Each row of a before or after table is a point. One or more steps were done to the points. Then noise was added and the rows were shuffled. The steps act on columns, c1 being the first. Write out the steps. A step turns or swaps two columns, mirrors them in a line or flattens them onto one, adds a multiple of one to another, or multiplies or shifts one. Angles are multiples of 10 degrees, from the lower column toward the higher: turns from -170 to 170, lines from 10 to 170 but not 90. Use the fewest steps. Two steps may share a column if one is a turn and the other turns, adds or multiplies; they go together, in the order done. Otherwise the lowest column goes first.

Before, 12 rows:
[[ 66  31  20]
 [-13 -18 -11]
 [ 41 -17  -3]
 [  7  -6  37]
 [-15 -41 -27]
 [-18 -11  41]
 [ -7  31 -36]
 [ 17  21  14]
 [ 27 -40 -29]
 [ 45 -24  12]
 [ 37  15  36]
 [ 10  -5 -38]]
After (12 x 3):
[[-19  17  16]
 [ 43 -91   5]
 [ 15  -5   4]
 [ -7  42 -14]
 [  9 -18  14]
 [-12   3  -3]
 [ 41 -80  -1]
 [ 66 -65   8]
 [ 25 -80 -10]
 [ 10 -20 -15]
 [-15 -20 -10]
 [ 39 -40  13]]
Steps: add -1.5 times c1 to c2; multiply c3 by 0.4

Before:
[[ 49 -46  18 -48]
 [-40  49  38  -1]
 [ 50 -32 -14 -39]
 [ -7  58  13  -4]
 [-30 -34  -4  19]
 [ 30  -6  11  12]
 [  9  24 -36 -44]
 [-41 -24  24 -11]]
After, 8 rows:
[[  1  -4  14  20]
 [  3  58  15  -6]
 [  2  48  38   0]
 [  2  25 -39 -69]
 [ -1 -31 -14 -64]
 [ -1 -34  -4  31]
 [ -1 -23  24 -18]
 [  0 -47  19 -77]]
Steps: multiply c1 by 0; multiply c4 by 1.6

Before (11 x 8):
[[-19 -11  11 -22  31  -5  -7 -17]
 [-34  19  16  -5   5 -19  31 -31]
 [  8   4  -3  -3  -1  11  15  -1]
 [ -6  -8  14   7 -10  38  10 -10]
 [  0  -7  27  14  -1  18  20  -6]
 [ 15  18 -10  -3 -13   0  11  24]
 [ 22  19 -22 -12  14  -5   6  -8]
 [-21 -16  32  39   3  16  11 -20]
 [ 12  32  -6 -23 -14  -4 -17  -5]
 [ -1   2 -19   0  -8   6   3   0]
 [ 13 -26  12  13 -20  11  11  -9]]
After, 11 rows:
[[  9 -15 -31 -12 -14  -4 -13   0]
 [-28  11  32  -3  29   0   9   1]
 [  8 -18  79  11   2  19  10  -3]
 [  1  -8  40  12 -10  39  13  -7]
 [ -4   9 -22 -25 -13  -2 -38   0]
 [-25 -34  47  16   7 -15 -13   1]
 [  5 -14  -4  -9  -3  13   0   0]
 [ 10 -11 -66 -23  13  -2 -19   0]
 [  8  -8  96  43   0  18  17  -4]
 [ 17  -8  34   3 -20  14  28  -3]
 [ -1  -3 -54   0 -10   8  -5  -1]]
Steps: turn c1 and c4 by -40 degrees; mirror c2 and c7 in the line at 130 degrees; multiply c3 by 3; flatten c6 and c8 onto the line at 170 degrees

Before:
[[ -5   5  -7  27 -17 -45 -72  -6  23]
 [ 17  -8  29 -38  -2 -61 -51 -26   7]
 [-29 -51  51 -44  24 -13   4 -41  45]
 [ 13   7 -26  38 -27  16 -27 -21 -29]
 [ -2 -30 -13 -47 -24 -33  -2  28   7]
 [ 13  -4  -8  29  -2 -38   7 -70 -11]
 [-19 -52 -12 -18 -49 -52 -16  12 -15]
 [ 54 -67   2 -14   8  21 -46   5 -14]
 [ 38  11  -2  28   6  18  -3   9  33]
 [ 36 -33  52  20 -55 -37 -37 -24 -34]
 [-19 -49  -9 -38  34 -53  -2  21 -50]
 [-35  11 -23 -29  27 -41  22 -33 -52]]
After, 12 rows:
[[-40   5  33 -12  -8  -5   7 -20  -3]
 [ 24   9  28 -22 -70  36 -18 -11   2]
 [  5 -15  -5   9 -49  62  -4  45 -34]
 [-18   1 -23 -42 -29  -5 -25 -12  40]
 [-30 -35 -43 -29 -33  48 -61  12 -40]
 [ 15 -49 -44  46   2  39  33   4  24]
 [ 13 -49  25   8  10  -1  26  54 -66]
 [  2  -5 -12 -71   9  43  -1  34  11]
 [ 24 -48  -9  21 -12  41 -46   4  22]
 [ 52   7 -35   1  17  27  27  38  40]
 [-78 -67 -23  13 -50  -6  12   4  -1]
 [ -1 -29  16  50   2  32 -20   9   7]]
Steps: turn c1 and c6 by 160 degrees; add 0.3 times c2 to c1; turn c3 and c9 by -110 degrees; turn c4 and c8 by -140 degrees; swap c5 and c7

Before (8 x 12):
[[ 16 -27  34 -21  15 -40 -10  20  19 -19  29  17]
 [-20  27 -64 -34  30  31  27 -26  27   8  18  12]
 [-39  -9  30   7 -19  -6   2 -31  28 -31  49  18]
 [ 24  15  22 -20  -6  -7  16  16 -47  -5 -54  19]
 [  5  35  32  11 -52  26  -1  34 -22 -26 -11 -37]
 [-18 -27   8   2   6  19   1  -9   8 -12 -35   8]
 [ -5 -33  36 -27 -39  -4  24  15  43  33 -33 -23]
 [ -7  30  20 -14  31 -11  38 -14  11  13  10 -21]]
After:
[[ -5 -28  -3 -26 -14 -42 -24  20 -15 -10  21  15]
 [  1  -7   3  34 -40  -7  43  16 -44   4 -35 -22]
 [-35   0   0 -27  -1  29  69 -26  -2   6  10 -31]
 [-13 -22   1  -6 -28  23   6 -10  16  -3 -23  23]
 [-22  -2  -1 -44 -63  -2  62  11  -5  14 -24  41]
 [-15  35  -1 -10  -2 -11 100 -16   0   3   2 -15]
 [ 10  51   2  23 -81  25  -4  34  -2  -9  -6 -16]
 [-29 -24   0 -17 -46  -6   5 -34  40 -11  34   0]]
Steps: turn c1 and c4 by -40 degrees; turn c4 and c9 by 70 degrees; mirror c2 and c12 in the line at 150 degrees; multiply c3 by 0; shift c5 by -30; multiply c7 by 2.5; multiply c10 by 0.4; multiply c11 by 0.7

Before, 11 rows:
[[ 12 -67 -34 -31  44  52   6  17 -35 -25 -38  -3 -15   7]
 [ 44  25  11   1  33  25  43  24 -57  -5 -45  -3  -6 -28]
 [-35  17  10  34  -2 -10 -45  30 -33  -2  24  37  51  57]
 [-27   8  69  18  -2  49  -8  33  33  -5  71  50   5  61]
 [ 53 -50 -33   3 -11 -32  -4 -39 -19  72  15  35   3  37]
 [ 15   9 -10  74 -30  18  22  -5  -6  18  -8 -14  17  40]
 [ 27  25  32  14  33 -17   3   8 -41 -44  69   1   9  37]
 [ -6  24  48  18  14  51  -7 -15 -15 -20  -2  16 -22  38]
 [-11 -59   3 -14 -66 -18 -23  -1 -45  -6 -27  31  52  62]
 [ 18  17  45  40  36 -30 -13 -30  18 -10  25  71  16 -25]
 [  7  26  -7   1  38  43  18 -31  40  53  58   1  13 -10]]
After, 11 rows:
[[ 19   3  45  37 -71  32   9 -31 -10  -4  25 -51  18 -19]
 [ 40  29 -36  -1  -6 -28 -12 -39 -17  53  12 -40   6 -46]
 [  9 -30  -7   2 -39  -8   9 -27  20  44  60  19  12  44]
 [ 12 -17 -19  71  38 -41   3  -3   7  10 -10  -7  15  -5]
 [ -6  51  -1 -17  59 -55 -14  -3 -32  -3 -33 -58  53 -38]
 [-21   4  68  18 -29 -71   4  32  23  -5  71 -44   5  30]
 [  0  35 -33 -22 -25 -20 -20  18 -52 -16 -36  23 -17  52]
 [-10  -5  50  19 -16 -53  11 -14 -25 -12   8  -9 -28  41]
 [ 33 -46   7   2 -17  21  -3  22 -71 -10 -48  18  -7  37]
 [ 19 -14  30  18 -10 -27   6  14 -49 -36  68  13  20 -32]
 [-20  32  17  37  -1 -53  14  26 -29  -3  21 -36  54 -23]]
Steps: multiply c1 by 0.7; turn c2 and c7 by 120 degrees; multiply c7 by 0.4; turn c5 and c12 by 150 degrees; turn c5 and c9 by 20 degrees; turn c6 and c14 by 110 degrees; multiply c10 by 0.7

Before:
[[-12 -24  -9 -50 -25 -38  40 -33  50  42 -74 -26 -12  12  -3  -2 -14  23
   -1 -17]
 [-28 -11 -25   1  30 -28 -24   4  26 -25 -16  13  30  21 -32 -18 -10 -23
  -46   0]
 [ -2  34  14  35  26  11 -24 -13 -40 -16 -14 -25 -66 -21  27  32 -50 -29
   42  24]
 [  6 -14 -23 -12 -19 -26  42 -24  43  36 -45 -15 -36 -13   0   7  -4  47
  -10 -57]
 [ 16  55  27  51  24  23 -13   3  -7 -17 -29   4 -22  -1  34  49 -34 -38
   45  10]
 [-25 -11 -40 -19  18 -46   3 -29  10  11 -25  17  28  14 -47 -16  41 -27
   -7 -32]
 [-25   0 -10 -33  54 -22 -20 -16  16 -23  24  59  15  16 -28 -27  10 -26
    7  -9]
 [-33  28  39   3 -28  17  34  20 -36   0   0 -46  18   0  -8  18 -55  16
  -19  15]]
After:
[[-14 -23   1 -50 -25   6 -63 -22  13  43  56 -26 -40  25  -2 -22 -16  26
   16  34]
 [ 15  55  22  53  25  26   2   1 -23 -16  32   4  18  -3  34  38 -34 -94
    1  60]
 [-28 -12 -34   0  34 -33  15  12  14 -25  24  11 -21  14 -34 -23 -10  33
  -48  48]
 [ -2  36   9  32  26  68  17 -22 -25 -14  22 -25   0 -12  27  41 -52 -83
    6  75]
 [-33  27  38   2 -29 -16 -32  19 -16   2 -13 -48  21 -10 -10  28 -56  41
    1  64]
 [-25  -2 -16 -32  53 -18  26  -6  14 -24 -15  60 -19  20 -28 -27   9 -34
  -14  41]
 [-22 -10 -37 -19  20 -36 -12 -19  11  11  22  16 -39  28 -48 -18  41 -18
  -27  18]
 [  8 -12 -12 -11 -20  29 -55 -28  11  37  28 -14 -33   0   0 -13  -5  60
   30  -8]]
Steps: add 0.3 times c10 to c3; turn c6 and c13 by 80 degrees; turn c7 and c11 by -160 degrees; turn c8 and c14 by -30 degrees; flatten c9 and c16 onto the line at 120 degrees; turn c18 and c19 by 50 degrees; multiply c18 by 1.6; shift c20 by 50

Before:
[[-12  13   2  14 -23  -1 -11 -22  -8  15   7  -2  11  -8  -6   6  -2  20
  -20  15 -15   3 -17   5]
 [  0 -12   1  95 -15 -26  13 -11 -12 -13   5  18  19 -14  13  -7 -16  21
   -2  14 -14 -20 -16 -24]
 [  7 -10  12 -25   3 -12  10 -11  -3 -25   7  -7  -9  20 -19  -2 -13   9
  -22  -9  19   9  11   1]
 [ -2 -12  35 -18 -27 -31  -2  20 -10 -16 -27 -11  13 -17 -18  13  -8 -38
   -6 -23 -16  -6   5   5]
 [-37 -12   2 -16 -25  -5 -13  33  -8  63 -14  19 -18 -18  -1  19  11   3
   21   3  26   9 -12 -34]
 [  7  15   0 -29 -19 -19  -4  19  -3 -28  23  18  13 -19  14  17   9   6
   -5 -10 -12  -7 -16 -12]
 [ 16   8   0 -15  12 -13 -14 -24 -16 -27  -1  16   4  -7  14  15 -12 -13
   31   5  26  10 -20 -17]
 [ 10  25  25 -27 -10   3  -6  -1   3 -28  15  19  23   2  -3 -23   3  17
  -25   7   7  -1 -19  -3]]
After:
[[ -7 -12  -1  94 -18 -21  13 -12 -11   9   5  19  20 -22  13  -8 -17  22
    4   9  20 -22 -16   4]
 [ -8 -14  29 -19 -28 -30  -4  20 -19  15 -27 -10  13 -29 -19  12  -7 -37
   -7  17 -13  -7   3   6]
 [-21 -12   4 -26   3 -11  11 -13 -18  16   9  -9  -9   2 -21  -1 -14   8
  -19 -11 -17   8  11   4]
 [-25  26  17 -27 -10   2  -6  -1 -17  14  14  20  23 -16  -3 -24   4  16
  -28   6   4   2 -18  -1]
 [-29   5   9 -14  13 -10 -14 -24   8   9  -1  15   4 -26  15  17 -13 -13
   33 -33  -9   9 -21   2]
 [-25  15   0 -28 -20 -19  -3  17  -7  16  23  16  12 -37  14  17  10   8
    0   4  -4  -8 -16   4]
 [ 19  14  -5  15 -22  -2 -12 -23 -19  -2   7  -3  11   2  -8   7  -3  20
  -12   1  21   3 -18  -2]
 [ 68 -11   8 -15 -26   1 -11  33   6 -26 -13  18 -19  27   0  20  12   3
   20 -35 -10  10 -11  -1]]
Steps: add 0.7 times c10 to c14; turn c1 and c10 by -140 degrees; turn c3 and c19 by -20 degrees; turn c9 and c19 by -40 degrees; flatten c6 and c24 onto the line at 170 degrees; turn c20 and c21 by 120 degrees; add -0.7 times c16 to c20

Before:
[[ 30  32   1  14   8  39  18 -11 -15 -29 -10  17 -24  28 -72  52  -3  12
   12  21  37 -28  -4 -74 -40   5 -19  22 -16  42 -39  25   0 -56 -31  37
   26  -3  19   5 -42  60 -27  10  -6 -21 -14   4]
 [-25  25  18  12  -4 -27  40   0  -1  11  45   1  21   8  -8 -13 -11 -12
  -13 -31  -9 -17  26  19  11  -5  20 -11 -14  -4 -91  20  22 -79  10  -4
   22  11 -23 -42  34 -48 -36 -12  -5  49 -71 -24]
 [-31  -6   0  36  10   2 -66  20  -4  -3 -57 -21 -12  27 -15 -13 -15  62
  -20  11  16 -28 -14  -2 -63  26  -2 -46  -6  -1 -41  31  44  44 -33  18
   11  13  17  -5 -10  -1  -4 -24 -11  -8 -21 -27]
 [ -8  -2  28  -4  18 -29 -19  -2 -29 -12  18  47  34 -13   8  47  18  33
    7  17  15 -59 -30 -24   6 -12 -52  50  10  49  11   1 -21 -10   7 -24
  -32 -44  53  19  34 -22 -14 -29  -6 -57 -24  -8]
 [  6 -16 -87  82 -62  -5   0  50  49 -41 -52  -2   5  -6 -30  38  20  -5
   -5  -9 -52 -86  64 -25 -28  -9  50  12  30  32 -20  48   0 -11  -4 -20
   48 -37 -26  -1  19 -33  29  28   7  -2   5   7]
 [-17  11 -16 -60  15  -5 -11 -18 -49 -12 -18  37   3  15 -37 -21 -24  -6
   53  24  -2  -4 -19  15  22 -47  -7   6  31  52  28  27 -31 -20 -68  48
  -25  60  15  14   0 -12 -56 -39  42  -7   8   8]
 [-53 -38  47 -12 -64 -30 -41  13  14 -39 -50  25 -62 -52  12  17  27 -30
  -17 -39  -1   5  42 -14  26  29  78  16  -9 -40 -33  43  -1 -22 -53  16
   10  -3  11  47 -45  38 -11  28   9 -10   4  37]
 [-39  -7 -10  -4  11 -10 -54  -5 -34 -25   0 -15 -28 -15 -17 -13  21  16
  -16  -1  12  33   7 -26   9  18   9 -15  33 -34 -70  11 -26  29  25  -9
  -17 -14  -6  26   6  44 -24 -25 -25   2 -10 -22]
 [ -6  -7   5  -3 -53  18  31  42   7  -5 -42 -50  32  22 -12 -18  22  29
  -29 -13  -9 -43  31  45  25   1  58 -21  64 -57 -21 -52  -4 -41 -44  -3
  -21  -6   8   0   9  40  -6  -4 -21  -9 -63 -88]
 [-48  27 -23 -22  33 -35 -44  51 -15 -31  69  40  20  38  27   4  13 -27
   27  46 -37 -18  49  -9 -26   5  15  23   4  28 -12  27   7 -63  17  11
  -29 -23  15 -10 -63 -47 -10 -45 -27  22 -23  17]
 [-18 -15 -36  -8   6 -15 -37 -56 -19  26 -64  21 -58  11 -36 -29 -52  64
  -91   3   0 -33   9 -14 -30 -37 -20 -47  36  11 -27  36 -44  16  -5 -49
   12  -7  47 -26 -39  16  -5   1 -42 -39  -9  20]]
After (11 x 48):
[[  7 -13   7  -6 -45 -37  24  42  13  -3 -38 -57  32  25  -8 -15  28  27
  -18 -18  -5 -39  29  43  21   6  57 -29  67 -58 -17 -51  -1  16 -50  -4
  -18  -6  11  -2  13  37  -2   0 -24  -8 -59 -87]
 [  7  -6  -7  -4  14 -10 -24   0 -35  -9  13  52  34 -12   7  47  18  32
   10  19  14 -62 -27 -34  11 -25 -47  59   6  40   7   1 -16 -30   3 -23
  -29 -50  56   6  44 -25 -16 -22  -6 -57 -26  -7]
 [-47  23  -4 -13  38 -64 -41  56 -21 -28  68  43  21  37  31   2   8 -28
   21  46 -47 -23  48 -18 -29 -17   8  17   4  28 -11  36   4 -36  21 -28
  -30 -22  20 -18 -67 -47   0 -37 -19  27 -21  20]
 [ 12 -12 -51  90 -56  -6  -3  45  39 -38 -45  -4   6  -3 -29  33  18  -5
    6 -12 -52 -90  60 -20 -27  94  48  12  34  37 -19  53  -3  -1  -2  -4
   48 -37 -26  24  17 -28  13  39   5  -5  -1  11]
 [-49  13 -39 -67  11 -21 -13 -18 -52 -11 -15  36   3  14 -33 -21 -24  -4
   51  25  -2  -5 -24  21  22 -30  -6  -2  33  62  28  26 -34  -5 -72  10
  -28  57   7 -22   0 -15 -32 -49  51  -7   2  12]
 [ -3  32  12   8   7 -67  13 -13 -11 -26 -12  15 -27  30 -73  56  -9  10
   10  16  39 -25 -10 -83 -42 -50 -17  19 -18  44 -37  24   6  41 -38  49
   19  -8  15  -8 -38  59 -16 -13   3 -19  -6  -2]
 [-18  -3  10   1   5  31 -55  -4 -38 -27   1 -20 -27  -7 -20 -10  21  13
  -10  -1  12  36   7 -31  11  25   7 -14  38 -35 -76   8 -27  -6  28 -39
   -8  -9  -8   3   6  45 -19  -9 -30   6 -13 -17]
 [ 14 -20 -53  -5   4  16 -35 -49 -12  20 -62  21 -60  16 -32 -13 -50  61
  -87   5   3 -31  11 -10 -37  35 -16 -50  44   6 -23  34 -47 -14   1 -47
    8  -7  43 -24 -36  20   7  16 -44 -37 -11  12]
 [-48 -36  54 -13 -60 -22 -42  11  11 -40 -54  24 -61 -53  11  16  23 -29
  -22 -42  -1   8  38 -20  26  26  74  23 -13 -35 -28  45  -5 -21 -53  -3
   10  -7  14  30 -41  38 -30  36  13 -11  11  47]
 [-37  -6  19  33   9  45 -65  26   0  -5 -57 -21 -17  25  -9 -18 -16  70
  -18  13  26 -23 -17  -1 -60  19  -1 -43  -7  -6 -35  28  44  -7 -36 -12
   15  15  10  -8  -8  -2   1 -17 -10 -10 -21 -19]
 [-18  21   3   4  -3 -75  41  -3   1  16  46  -5  20   7  -5 -10 -11 -11
  -15 -34  -7 -18  31  14  13 -52  24 -10 -18  -1 -80  20  21 -24  11 -23
   17   6 -22 -56  29 -49   4   1  -9  49 -70 -32]]
Steps: turn c1 and c36 by 40 degrees; turn c36 and c44 by -20 degrees; turn c3 and c26 by -60 degrees; add -1.5 times c2 to c26; swap c6 and c34; turn c40 and c43 by -40 degrees; multiply c43 by 0.7
